Each row of a before or after table is a point. The points were changed in one or more steps. Then noise was added and the rows were shuffled. The steps act on how far a point lies along the listed directions, d1 being the first. Name the steps. A step turns or swaps two directions, mirrors them in a line or flattens them onto one, adds a multiple of one to another, or multiplies one. Angles are multiples of 10 degrees, from the lower direction toward the higher: turns from -170 to 170, lines from 10 to 170 but not 90. Use the fewest steps. Two steps may share a direction if one is a turn and the other turns, adds or multiplies; they go together, in the order done. Otherwise the lowest direction goes first.

Directions:
(1): [29 29]
(2): [-29  29]
Before (8 x 2):
[[-42  27]
 [  2 -30]
 [  7   9]
 [-34 -21]
 [ 25 -40]
 [ 11  24]
 [ 10 -12]
 [-38  -4]]
After, 8 rows:
[[  7  17]
 [ 19 -14]
 [-54 -19]
 [-41 -27]
 [-78  -8]
 [ 20   0]
 [ 58  -8]
 [  8   7]]
Steps: add -1 times d2 to d1

Directions:
(1): [-29  56  -4  30   9  -1]
(2): [-33  10  27 -47  -2 -30]
Before, 10 rows:
[[ 37 -43 -19  22  -5  25]
 [ 49 -48  -6  25  -8  20]
 [ 43 -38  -2   6  -4  16]
 [  7 -15   3  -2   5 -13]
 [ 37 -36  -7  24   7  24]
 [ 18 -24 -18  11  12  24]
 [-38  24   8 -41   6 -18]
 [ 31  -5 -27  29   7  20]
 [ 10  12 -16  44  -2  17]
 [-10   1   2   4   7   0]]
After:
[[ 32 -53 -16  -5   7  24]
 [ 72 -93  -4   1 -15  21]
 [ 29 -24 -13  24  -8  18]
 [ 52 -47 -25   7   0  19]
 [ 59 -76  -4   1   0  25]
 [-10   3   2   5   7   0]
 [ 60 -86 -16  -3 -12  26]
 [  7 -13   3  -1   6 -13]
 [-63  70   5 -16  14 -18]
 [ 59 -67   0  -9  -8  16]]
Steps: add 1 times d2 to d1

Directions:
(1): [  0 -20  26 -49 -15 -13 -26 -44 -25  43 -32   7]
(2): [-10  20 -10  16 -31   1  40  38 -12  51 -43 -23]
(3): [ -1 -21   7 -40   6  11   8  57  -8 -26 -29  53]
(4): [ 72 -18   6  44  -3  14  -5  -4   6  25  -9  38]
(5): [  2 -17   0   6  25 -31 -59  39  38  15 -20 -31]
(6): [-41  28  30  38  -8 -22 -31  14 -26  16  20  46]
Before (10 x 12):
[[-26  -4 -12 -76   1  25  21  14  -2 -34 -34 -16]
 [ 29  -6  -6  18  14  -5 -28  -6  18   5   8 -11]
 [ 11 -11  11 -17 -31  -8  24  27  -8  31 -38  14]
 [  8  22 -34  45   5  20  32  35  30  -7   5 -21]
 [-21  -9   6 -46   2  -8 -16   7 -27  12 -35  24]
 [ -6   3 -11  -9  -8   1  31 -19 -24 -30  19   1]
 [ 29  14 -44  42  15  -9  13 -20  30   9  16 -39]
 [ -4 -17   5 -80 -26  46  62 -31 -37   7 -28  22]
 [ 36   1  -1 -10 -23  30  42 -14 -25  36 -45  15]
 [-20   4   6  -2 -30 -17   8  -1 -17  70 -21 -41]]
After (10 x 12):
[[ 13 -21  13  14  24 -12 -45 -37  13 -20  61   1]
 [ 17 -26  12 -31   4  -7   1  -7   7 -42  25  34]
 [-18   3 -16 -34  -3 -19  15   7 -14  -7  -9 -42]
 [-17 -27 -41 -88  38  46  41  11  43 -94  15 -51]
 [ 13 -13 -17 -53  20  40  29 -47   1 -67  23  -5]
 [ 34  10 -15  20  -7  12  18 -17  -1  21  -3  -7]
 [-10   1 -12   7  30  -3 -24  42   8 -38  15  40]
 [ 28 -38 -35 -78  32  25   1  34  60 -54 -47 -61]
 [ 48 -11 -37 -12  -5  -1  24 -70   9  37 -13 -47]
 [ 21 -20  -1 -47 -13  13   0 -51  -7  44 -38 -17]]
Steps: turn d1 and d2 by -150 degrees; turn d4 and d5 by -70 degrees; multiply d6 by 2.5

Directions:
(1): [ 45  18 -33 -39 -27  26   8   1 -23 -10  -7  36 -10 -20 -28 -33 -68   2
  10 -34]
(2): [ 15   5 -24 -28  81  13  -6 -14 -28 -51  -5 -23 -28  -7  47  13   8   2
  -6 -26]
(3): [ 18  36  26   6  14  29 -11  31 -10   8  23  30  48  51  42 -38  19  21
  36 -17]
Before (11 x 20):
[[-11   0   4  19 -33  -2   1  14   8  12   1  13   0   9 -21   6   5  -5
    1  13]
 [  7  19   9   4   0  16 -13  14  -8   2  10  22  10  31  21 -20   2  21
   13   1]
 [-13   0  16   9 -84 -11   3   1  35  44 -12  29  33   3 -49 -10 -24   2
   11  24]
 [ -4  10  42  14 -40  10  -4  26  20  35  13  24  44  24  -5 -17   5   8
   19   2]
 [ 15  42  12  -3 -46  19  17  12  -3  17  20  40  32  12 -25 -46 -32  15
   30 -19]
 [ 28  14 -15 -24 -68  33   2  23   7  26  -2  31  18  -7 -39 -40 -73   9
   -5 -15]
 [ 40  11 -43 -51  18  18  -2 -16 -26 -43 -23  22 -52 -45   0   5 -41   3
  -22 -33]
 [-16  -9 -33 -22  -1 -13   5 -14  -7  -5 -20 -14 -25 -35 -24  12 -18 -13
  -12  14]
 [  4 -12  27  10 -64 -12  -7  18   7  39   4  24  13  -5 -36  -7 -22  -8
   12  15]
 [ 18   1 -29 -17  24  11   6 -15 -18 -29  -8   1 -10 -12   6   5 -10  -3
   -1 -23]
 [ 12   2  -7 -14  -4   8 -13  12   1  15  -9   9   0  -9  -8  -4  -9   4
    5 -18]]
After, 11 rows:
[[-36 -48 -62 -28 -18 -46  19 -48   4 -13 -46 -47 -77 -91 -72  53 -41 -35
  -50  33]
 [ 24  17  -4 -14 -74  34   1  30  11  35   3  35  31   5 -36 -44 -64  13
    1 -11]
 [-14  -3   5  21 -31  -6   1  11   9  12   0   7  -2   7 -22  11   9  -7
   -2  16]
 [ -3 -16  30  15 -62 -18  -7  17  11  40   4  19  12  -5 -35  -1 -15  -9
    9  21]
 [ 13   5  -3 -12  -6   9 -13  15   1  18  -7  12   5  -4  -6  -7  -7   5
    8 -18]
 [  9  42  70  22 -22  36 -17  56  12  43  36  48  89  75  39 -48  31  27
   51 -12]
 [-23  -9  19  16 -82 -19   4  -4  40  46 -14  20  30   0 -50   1 -15  -1
    6  32]
 [ 28 -13 -62 -55  -6  -2   8 -36 -17 -43 -40   7 -83 -82 -39  27 -62 -11
  -46 -21]
 [ 26  74  41   8 -37  43   6  44  -8  30  44  68  80  64  14 -80  -8  35
   64 -30]
 [ 23  53  35   9  12  43 -24  43 -17   9  33  51  54  80  61 -55  21  40
   46 -14]
 [ 17  -4 -35 -19  15   7   9 -20 -17 -28 -13   0 -17 -23  -6   9 -20  -6
   -6 -21]]
Steps: turn d1 and d2 by -10 degrees; multiply d3 by 3

Directions:
(1): [ -5 -16 -26  17  21 -11  44  15   6  -2  31  18  37 -54  13   5  27  20
 -40 -33 -27 -27  20  17  11   5  62  -5  56 -38   0  -3  36 -22  -3  -8
  70  -4 -26   6 -11  28 -41  51 -12  43 -19  19]
(2): [-21 -33   4  17 -18 -50   0   4  41 -34 -35  23 -35   5  41  28   0 -49
  -5  34 -22 -11  21  -6 -32 -11  -1 -28  18 -26 -29   2  54  -9  -3  42
 -23   2  61 -70  -8  16  -2  19  18  21  45 -30]
(3): [ 27  15 -47 -46 -31  -4  17  30  -7 -29  16 -26 -28 -31 -39  13   5 -62
   3 -43 -16 -18 -41 -13  -6  -6  49   8 -35   3  27 -47  41   6  -9  51
  -6  17  16  31   9 -35 -18 -30 -48  -6   0 -35]
(4): [-26  -9  35  -9 -15  23  22   5 -18 -48 -29  42 -16 -45 -47   6   9   7
   7  55 -49  16 -39  14 -22 -38  20  48  34   7  39   0 -17 -10  20 -34
 -15 -22  33  -3  14  53 -32 -15   2 -52 -31   4]
Before (10 x 48):
[[  19   10  -46  -41  -17   -7  -23    4   -6    6    6  -28  -22   27
     1    4   -8  -55   42  -34   27   -4  -24  -21   -5    6    4  -12
   -61   28   17  -25    2   18  -13   53  -19   17    5   18   15  -55
    30  -29  -10  -16   12  -21]
 [   8   23  -37  -28  -17   -8  -23   12   -2   32    6  -46  -11   37
    28   18   -5  -45   18  -49   50   10   17   -5   -7   27  -34  -19
   -50   -4  -11  -22   12   14  -13   44  -26    2   -1   -2   15  -56
    38  -26   -9    7   20  -17]
 [   4   12  -31    6    2  -18  -40    8   31   44   21  -42    0   41
    47    6    0  -12    9  -30   34   -6   42  -12   -3   17  -14  -35
   -40    8  -36   -5    0   11  -42   42   -9   17    3   -7   11  -49
    46  -20   -5   19   31    0]
 [ -47  -38   50   28  -14  -66   20   -6   33  -73  -76   69  -54  -14
    44   28    5  -23    2   98  -60   15   10    4  -41  -38   -4   12
    61  -32  -31   15   53    3    3   17  -24  -14  100 -109    8   67
   -32   25   35  -11   33  -37]
 [  16    2    3   12   18   -2   -7   -2  -12   39    5  -15   39   20
     2  -21  -12   19   -3  -16   27   13    6    2    5    1  -34   -3
    -6   11   -7   24  -28   17   13   -5   -2   -6  -23   15   10   -1
    27   -7   21   -3    4    2]
 [ -31  -30   41   -9  -41  -53  -15   18   39  -66  -86   28  -83    8
    33   39  -31  -60    8   80  -36    1  -19  -15  -82  -30  -29  -27
   -23   -6  -22   -3   60  -23   17   52  -77   -4   95  -89    3    5
    23   -4   44   -5   64  -52]
 [   1  -12    7   -5  -21   10    3    8  -17  -30  -29   14  -19   -9
   -14   15    2  -28    5   14  -19   -4  -13  -11  -10   -2    3    9
    13   -5   11    7   29   11    0   30  -26   -7   29  -41   11   13
   -12    7    2   -9   20   -8]
 [   5    9  -37   11   19  -28   -1    3   -2   26   29  -30   23    1
    26    6    2   13  -28  -63   33   -5   21   -4   16   21   17  -17
    -9  -28  -22   -2   14   14  -28   33   29   20  -32    7   -3  -30
     9   36  -13   46    9    7]
 [ -15  -21    4   35   21  -41  -15  -10   15   32   14  -13   20   17
    83  -12   -2   18  -35  -28   19  -19   73    5    2   10  -12  -63
    18  -37  -50   26   23    4  -14   19   25   -3   -3  -23  -17   -7
     9   46   16   54   25    4]
 [  -6  -18   25   41  -12  -42  -12  -20   33   16  -36   12  -17   18
    48   22   -6    3   19   37  -12   11   18    0   -3   13  -29  -13
    -1  -11  -26    2   20   -3    1   19  -15    8   22  -53  -12    1
    19   16   22    8   46    4]]
After, 10 rows:
[[ 27   8 -25  23   5 -14  20  -4   1  40  29 -15  29 -28  18   5  11  27
   -7 -40  -9 -13   7   8  32  29  29   5   6 -15   0 -23  27  -6  -7  12
   51  17 -47  21 -13 -16 -12  28 -18  33   5  28]
 [-15 -25 -27 -21 -18 -20  27  20   3 -51 -13  36 -18 -44  -7  21  20 -46
   16   8 -46 -16 -31   3 -30 -26  63  12  22  -7  36 -18  36 -13   4  31
   10  -8  41 -13  16  26 -30   8  -4 -18 -11 -16]
 [-14  -7  -5  16  46   5  63  29 -14   7  35  28  70 -89  12  -5  19  86
  -67 -38 -36 -32   9  34   1   9  71   1  68 -41  12   6  23 -54  16 -50
  110 -17 -72  30  -9  43 -48  84   8  57 -48  53]
 [ 25  25 -38 -37  -3   4  -4  12 -33  24  49 -62   5  -9  -3 -25  -2  -9
  -12 -84  28 -19   2 -10  20   9  23 -19 -49  -2   5 -21   4  22 -16  35
   17  10 -34  68   7 -60   5 -19 -44  13 -13 -12]
 [ -1   6 -51 -22 -20 -12  13  42  22 -11  30 -25 -14 -40  -8  25  26 -39
   -3 -40 -29 -21  -4  -8 -12  -9  66   1 -10  -7  11 -40  37  -6 -38  50
   17  14  22  15  21 -22 -11 -24 -45   1  -2 -13]
 [ -2  -9  12  10   6  34  13   0 -28   3  -3  18  22 -18 -10  -1  14  25
   -6  -5 -10  -4   4   3  12   9  11  16  37  -6  10  23   2   4   3 -11
   13 -17 -20  -9   9  28 -18  31   9   4 -10  28]
 [ 22  -9 -20   5  -8 -35   4  12   9  12  -4 -16   9   7   6   1 -10 -33
   -4 -20  12  -4   1  -9 -15 -12  -9 -24 -11  -4 -17   4  23  21   3  45
  -11   1  17 -14   5 -11  20  -7   8  14  29 -32]
 [-12   5 -40 -42 -31 -10  35  39  -3 -28   0  -1 -17 -52  -6  38  28 -57
   -7 -33 -20  -5 -11  11 -28  -5  43   8  11 -30  26 -39  50  -9  -5  37
    3 -12  31  -5  19   1 -27  -4 -30  -3  -9 -19]
 [  4  21   5  41  70  11  37 -16 -28  51  47  11  79 -22  30 -35  20 120
  -30 -36  12   8  36  29  61  29  14  22  61 -18 -15  29 -28   8  -8 -74
  108 -12 -90  38   2  26 -32  57   6  35 -53  57]
 [  9  27 -24 -33 -21  -2  -2  12 -25 -14   4 -35 -22  -9 -38   8  -6 -25
    6 -36  14  15 -40 -12  -4  -5  16  23 -45   9  17 -24  -2  25 -21  43
  -27  24   4  31  18 -38   6 -23 -35 -21   1 -18]]
Steps: turn d1 and d2 by -130 degrees; turn d3 and d4 by 80 degrees

Directions:
(1): [ 57  11 -23  36 -19  30  24  22 -28  -6  -7  31  -8 -26  -1 -49  50 -63
  20  12  10  15 -35  58  24  -3 -54 -36  34  22 -18 -37   5  16 -20   9
  12   9  25 -51  23  16  -8 -25  42  85  -6 -19   9  -6  -2  -6   3 -31
 -28  -6  -1 -33  24 -16 -18 -16  31   7]
(2): [-17 -35 -11 -18  54 -31  41  19  66 -10  13  47  21   8  -9  14   0   0
  43 -22 -18 -11  -5  38  45  16  -3 -19  69  40 -11  10  26 -28  13   2
  -9  -1   9 -52   7  75 -18  20 -47 -37  -8  15  -4   8  11 -21  21 -22
  15  16 -29  47 -12   0  35  23  18  44]
(3): [ 14 -18  65  56  35   5  -7  -7 -39  -1   0   6 -18  -3   3  15   4  15
 -18  24  11  39   2 -25 -16  37  67 -57  31  43  42  24  26  31   2  -8
   6  14   0 -32 -32 -22  24 -32 -19 -12 -31 -12  33 -17   4 -80  -9 -12
 -39   5  13   4  64  10  35  20 -19  -7]
Before:
[[ -12  -58    6  -14   80  -26   41   23   62  -19   10   68   18    9
    -5   23    2   -3   27  -35  -21  -13  -19   32   59   15   20  -32
   105   74    3   22   57  -24   29  -11  -13    7    2  -72   -8   86
   -16   19  -71  -51   -5    6   18    7   17  -58   35  -42   13   32
   -49   69   10   18   50   39   11   64]
 [   4   -5    1  -22    8    2    8  -14  -11   -5  -12   -9   -9   -6
   -15   -5    6   -6   -8   -1    7   -1    9   -3   10  -11   11    7
     8  -13   23    3   -3   13    6   -8   11   -9   -7   -4    3    2
    10    9   -2   -2    0  -12   -3   14   16   18   -2    4  -12   -2
    18    4   -1    7  -21  -10   13   -9]
 [ -31   20   14    2   11   13  -41  -15  -31    1   -6  -36   -9    8
   -11   39  -28   21  -27    1    6   -5   29  -52  -36    4   44   18
   -48  -22   17   19   -8   20   -9   -4   -6   17   -4   59   -9  -51
    16  -16    6  -18   13    2    0    1  -14    2  -19   18    8   -2
    14   -4   -4   10    3   -4  -38  -33]
 [   1  -14    9   26   43  -17   20    9    4  -18    3   23   -9  -11
     2   -5   19  -13  -15   20    6   14    1    7   28   46   10  -47
    57   38    7   -4   20   14   -7  -20   -8    8   14  -37  -15   28
   -14  -26   -7   17  -13  -12   19  -22   14  -43    1  -14  -13    3
     1   24   35   -1   19   12   11   26]
 [ -23  -44   33   13   80  -32   45    8   66  -16    0   34   -3   14
    -5   29   -4   29   20  -12   -4    0  -15   -4   26   31   37  -35
    82   76   13   40   48  -14   13  -11  -12   22   -2  -61  -15   54
     1    4  -51  -72  -25   22    6   -3    9  -73   13  -25    6   14
   -10   59   24    7   68   43    5   26]
 [ -23   -6   37   19  -19   11  -69  -24  -59    7   -5  -77  -19    8
    18   34  -39   54  -79   24   32   16   35  -91  -70   -1   67   28
   -66  -38   45   31  -24   23    8   -7  -12   -7  -36   90  -28  -80
    49    7   -9  -50    9  -12    2   -6  -18   16  -36   36  -22  -13
    29  -11   12   14   -5    6  -46  -37]
 [ -16   -5  -10  -25    7  -17   14   -9   26    0   13   22   -5    5
     4    1   -6   -5   26   -6  -19   -9  -11   18   17    0   -2    6
    -6    3   -6   17  -17    9   12    2    4   -2   -4  -13  -12    4
   -22   -1  -16  -21   -8  -10   15   10   19   -3   10   -5    4   -6
   -28   24  -11   -9   28   -6   -6    4]
 [ -44   31   34  -23  -40   14  -66  -37  -58   20   -4  -82  -24   20
    32   36  -56   72  -70   17   18  -12   40  -91  -76   -6   65   53
  -121  -83   23   18  -26    2  -12  -18    0  -11  -32  105  -46 -114
    28    7  -11  -43   26    0   -6    5   16   23  -26   65   15  -15
    24   -9  -26   10  -12   -3  -40  -45]
 [  25  -12   26   36    7    8    5   -2  -34   17   -2   -2   -3   -4
    -4   -5   17    2  -27   27    3   26   -6  -12   13   14   20  -40
    -2   23   21    2   28    8    8   -3    5   21   -5  -16   -4  -25
    33  -19    3    3  -18  -28   16    0  -10  -38  -15    0  -17   -1
     9   18   11   -4   16   20    2  -21]
 [ -48   -5   27  -27   -4    9  -34  -28  -23   20    1  -63  -11   29
    11   18  -25   33  -32   19   -2    2   26  -74  -32   -5   52   37
   -67  -33   43   40  -25  -15    7  -13   -7   16  -30   63  -21  -59
    20    5    8  -41   -9   -4    4    3  -12   -3  -18   38    6  -11
    12    3   -2   10   -6   21  -29  -43]
 [   7  -21   41   39   26   -1   18    4  -14    6  -14   21    4   -2
     7    1    6    3    7   13   -6   31    3  -16    4   31   19  -24
    34   27   11   15   12    6  -13   -1    6   21    1  -29  -13   -2
     4  -24   -8    4  -20   11    5  -19   13  -44   -2   -1   -6    5
     3   15   36   18   22   15   34   -7]]
After, 11 rows:
[[  32   25   53   47  -44   51  -58  -29 -114    9  -22  -45  -36  -12
    18  -11    4    3  -87   25   22   23   -3  -66  -56  -16   43    3
   -56  -16   39    1   -1   50   -5  -18   11   14  -17   47  -32 -109
    39  -38   43   41    8  -31   40  -17   -8  -20  -18   11  -36   -8
    33  -48   55   21  -30  -13  -37  -48]
 [ -23  -10  -59  -58   20  -19   40   29   70   -9   13   36   19   11
     9    4   -5   -1   50  -26  -14  -45   -6   61   46   -5  -43   12
    27  -14  -51  -19   12  -56   -6   -2   -8  -10   10  -27   15   63
   -33   45  -45  -14   29   17  -30   26   37   27   23   -3   38    4
   -40   42  -67  -11   13   11   41   52]
 [ -24    9  -45  -26   23    1   10   16   27   -9    7   13   17    3
   -24   25   -6  -21   29  -16  -11  -31    9   19   24   -4  -26   21
    11   -6  -26   -4    1  -13   -9    9  -10   10   15    8   24   33
   -16    5   -3    3   19    9  -19   11  -10   26    4   -9   28    9
   -13   15  -40   -6    4   -6    4    7]
 [   7    7  -28  -17  -33    6    3   -2   -5   22    2  -14   14   -3
   -10  -14    6   -3  -20    7   -6  -11   -4   -2   21  -19  -31   18
   -42  -20  -16  -15    0  -18    7    4    1    9   -9   26   20  -20
    19   13   24    4   13  -17  -16   13  -14   41  -10   18   16   -8
     4   12  -47   -8  -20   -1   14  -23]
 [  -3    2   15    1   -6    1   -2  -22  -12    6    7    9  -20    2
    10   -6   -2   -2    6   11   -8   12  -10    3   -7    4   14   -3
   -23    3   11   11  -19   32    5    3   10    3   -7   -6  -24  -35
   -13  -20    2   -6  -19  -21   28    1   14  -23   -1    0  -18  -15
   -14    2   14   -8   20   -9  -16  -12]
 [ -26  -18  -40  -50   10    3   27   13   37   10    9    1   17   19
    -1  -15    9  -23   34   -8  -18  -22  -10   20   32  -17  -32   23
     2   -7   -3   10  -10  -51    3    4   -8   16   -7   -1   17   38
   -16   23    5   -3   -5    0  -11   15   -6   17    5    1   23   -5
   -21   20  -30  -10   -8   17   19    4]
 [   0   16    1    7  -33   14   -6   -3  -22    7  -21  -15    5   -3
    15  -10   -2    1  -11    8   -7    5   11  -29  -14   -7  -24   35
   -37  -30   -9   -8  -24   -3  -16    3    7   11  -12   37    5  -32
    -2  -10   30   25   11   13  -21  -10    7   32   -3   29   19   -9
    10  -15   -8   14  -24  -15   34  -32]
 [ -16  -30  -76  -47   -3  -15   18   28   57  -11   10    9   24    2
     1   -6   -1  -13   19  -27    5  -36   -2   45   28  -28  -63   41
    23  -17  -37  -14  -16  -40   12   10  -23  -19   -3   16   41   65
   -12   51  -13  -15   28    7  -31   20  -10   76    3   -7   21   -3
   -25   25  -61  -12  -13    2   27   36]
 [  19   44   27   35  -51   37  -32  -28  -64    5  -28  -55  -43  -11
    12  -16    6    7  -60   26   31   10  -15  -59  -59  -19    2   26
   -70  -24   14    2  -13   34  -20  -10    3   19  -14   52  -13  -92
    27  -33   72   29    2   -9    2  -10  -16    5  -30   18  -17  -23
    43  -51   24   -1  -27  -21  -19  -57]
 [   0   -7   -2  -29   14   -2   18   -8   -4   -1  -16   -3   -6   -5
   -13   -6    9  -11   -2   -2    6   -5    9    4   15  -11   10    4
    15   -9   24    0   -4    8   10   -6   10   -7   -4   -6    6   10
     7   13   -9   -1   -2  -12   -8   13   18   17    2    0  -13    0
    14   11    1   12  -17   -6   15   -4]
 [  -7   27  -15   -1  -21    0  -25  -16  -29   -4   -9  -30  -15  -10
     6  -14    4   -6  -49   25   12   -2   13  -29  -10   13  -10   16
   -37  -34   -2  -15  -21   18  -12  -17   -7   -4   -1   42  -12  -39
   -11  -21   36   36    9  -15    0  -19    3   24  -12   25    3  -16
    24  -15    3   -4  -31  -16   -4  -12]]
Steps: multiply d1 by 0; turn d2 and d3 by 140 degrees
